Each row is a point. The points of each table are mixes of a few directions, plus a little noise. How many directions does each table use, and how many do they share? Where both have some left over, give the other angles between the two spaces (their principal angles), to ten degrees, smallest first.
In the rows, 128 means zero.

First, 6 rows:
[[ 67 110]
 [178 143]
 [199 150]
 [ 96 119]
 [109 122]
 [118 125]]
Second:
[[184 146]
 [ 65 107]
 [181 144]
 [109 122]
 [ 74 112]
 [167 139]
 [115 124]]
Directions: first 1, second 1, shared 1

First:
[[239 145 202 101]
 [131 118 144 150]
 [ 78 125 138 135]
 [ 93 120 106 140]
 [119 114  86 151]
 [132 108  79 161]
 [ 88 136 130 114]
 [143 156 140  70]]
Second:
[[115 127  50 117]
 [186 157 142  70]
 [155 134 165 122]
 [ 95  94 165 201]
 [111 114 121 156]
 [107 142 124 101]]
Directions: first 3, second 3, shared 3

First, 8 rows:
[[ 81 150 104 111 125 132 146 131]
 [ 69 142  98 134 125 131 152 126]
 [ 97 111  75 154  99 131 165 127]
 [129 153 182 116 167 125  94 122]
 [224  65 163 185 122 120 104 120]
 [213  96 133 120 105 126 115 137]
 [101 177 204 107 193 125  82 117]
 [110 130  64  99  87 133 165 143]]
Second:
[[125  89 221  88 173  85  73 153]
 [129 136  61 154  91 150 169 118]
 [130 162  70 154 103 159 161 108]
 [124  57  89 132  86 106 156 152]
 [124  64 152 110 124  93 118 155]
 [131 174 161 122 161 140 105 113]
 [130 171 197 109 181 129  84 118]
 [132 209 164 127 172 155 101 100]
 [128 119  96 139 106 132 148 129]
 [127  98  70 145  86 130 165 134]]
Directions: first 3, second 2, shared 1; angles 70

First:
[[120 113 113 139 113 133 163 116 115]
 [152 177 146 137 152 136  83 159 136]
 [125 140 117 141 106 139 155 120 106]
 [131 108 102 169 122 145 186 127 113]
 [127 158 116 146  97 145 160 121  95]
 [118 121 147  84 133 106  86 120 146]
 [154 160 177  90 193 106   7 170 183]
 [114 137 108 139  82 142 180 105  89]
 [113  39 125 105 156 100 132 115 168]]
Second, 8 rows:
[[113 115 155 123 156 143 168  92  83]
 [137  96  83 153 112 148 107 154 185]
 [125 125 104 126  99 173 112  89 134]
 [136 165 152 107 131 107 126 105  97]
 [107 208 164  86  86  70  93 192 109]
 [178 133 121 147 160  60 113 169 171]
 [122 106 139 133 153 142 158 103 107]
 [106  76 107 147 128 181 148 120 138]]
Directions: first 3, second 4, shared 1; angles 50, 90

First:
[[191 249 129 180 119  92  34 132 114 105  82 132]
 [146 166 131 141 136 136 103 136 122 122 118 126]
 [ 95  65  98 124 146 114 182 130 129 149 141 129]
 [104  79 149  93 114 150 159 114 137 129 154 125]
 [166 198 165 135  99 138  63 121 130 100 113 127]
 [ 84  38 116 101 117 112 192 112 142 146 152 131]
 [110  87 141 101  99 118 145 107 143 127 144 129]
 [125 131 132 125 145 162 134 141 123 129 135 124]
 [ 88  51 139  83 143 187 190 129 134 138 167 122]
 [150 181  60 200 180  72 113 164 101 147  86 133]
 [146 161 148 129 109 129  97 120 131 113 120 129]]
Second:
[[139 158 131 139 148 155 115 143 119 126 123 127]
 [105  66 135 101  49  43 142  71 159 126 137 134]
 [145 175 120 149 194 197 118 177 103 131 119 123]
 [135 159 117 145 186 187 127 172 107 134 123 125]
 [158 190 146 141 135 152  84 137 121 112 115 125]
 [111  85 138 107  60  59 134  80 154 125 135 135]
 [118  98 133 115  91  89 135 102 141 127 134 131]
 [101  58 135  98  45  37 145  65 160 127 140 135]
 [131 149 115 143 183 179 135 166 108 136 126 125]
 [130 145 115 144 186 179 138 166 109 136 126 123]]
Directions: first 3, second 2, shared 2
